Every row gives one point. Each copy is the shape, with its points in the same order, turned, moved and blurred by noise. Some copies are also mirrored. Which?
In the rows, 128 means zero.

Shape:
[[109 146 159]
 [111 148  93]
 [132  56 140]
 [114  77 118]
 [134  88 102]
 [154 133 128]]
Copy 1:
[[108 111  86]
 [123 155 135]
 [145  56 154]
 [130  88 161]
 [148 103 166]
 [160 122 108]]
Copy 1 is: mirrored
Copy 2, 6 rows:
[[151  99  90]
 [132 158  83]
 [110 105 176]
 [ 99 119 145]
 [117 149 147]
 [165 142 126]]
Copy 2 is: mirrored
Copy 3, 6 rows:
[[100 161 145]
 [114 151  79]
 [147  79 150]
 [132  88 122]
 [146  98 103]
 [149 157 120]]
Copy 3 is: only turned

Shape:
[[125 165  85  88]
 [116 151 175 145]
 [122 121 135 149]
 [156 151 140 114]
 [122 141 161 172]
 [ 98 104 115 108]
 [141 159  83  88]]
Copy 1:
[[128 193  83 110]
 [ 86 138 162 140]
 [117 119 123 145]
 [137 162 147 119]
 [ 97 125 151 166]
 [111 121  87 103]
 [147 191  90 111]]
Copy 1 is: only turned
Copy 2 (7 x 4):
[[157 170 103 107]
 [ 99 153 177 158]
 [113 131 136 159]
 [154 155 157 138]
 [ 93 146 155 183]
 [104 114 119 109]
 [168 166 100 112]]
Copy 2 is: only turned

Shape (13 x 8):
[[129 163 129 183 106  97 153 171]
 [172  94 159 131 157 128 174 133]
 [137 154 149 115 103 145 128 125]
 [169 118 148  92 102 156 101  99]
 [115 177 140 127 126 100  94 142]
 [116 129 158 181 119 129 135 105]
 [174 112 149 109 129 159 132 143]
 [110 106 145  98  87  86 143 105]
 [132 131 136 121 164 149  98 112]
 [136 115 157 169 112 104 123 114]
 [143 157 175 127 168 109 110 158]
 [131 133 153 108 125 110 119 215]
 [100 114 193 103 165 135 137  65]]
Copy 1:
[[132 135 164 162  83  99 150 164]
 [190  91 160 125 171 111 147 133]
 [135 144 164 111 125 146 131 109]
 [158 123 155  91 142 162  88  92]
 [ 96 173 142 122 118 100 109 135]
 [136 125 178 183 138 127 117 111]
 [172 109 162  91 154 150 117 132]
 [112  89 119 125 119 107 124  75]
 [137 150 141 121 185 145 100 128]
 [148 114 168 158 128 104  96 116]
 [128 160 170 111 162  79 120 148]
 [ 99 113 168  81 125  95 131 176]
 [125 130 156 137 208 115 134  59]]
Copy 1 is: only turned
Copy 2:
[[109 177 152 176 126  82 153 150]
 [151 116 159 149 152 151 159  96]
 [126 169 147 128 105 139 111 107]
 [154 131 134 123  88 169  75 104]
 [114 176 135 117 132  89  85 131]
 [ 90 134 163 184 123 116 105 101]
 [154 137 152 131 117 173 121 125]
 [ 95 103 122 101  86  98 127 100]
 [123 143 130 132 157 156  77 111]
 [117 116 156 171 119 101 104 114]
 [147 154 175 117 167 107 101 116]
 [138 156 172  90 140 116 146 175]
 [ 93 105 162 113 148 144  89  36]]
Copy 2 is: only turned
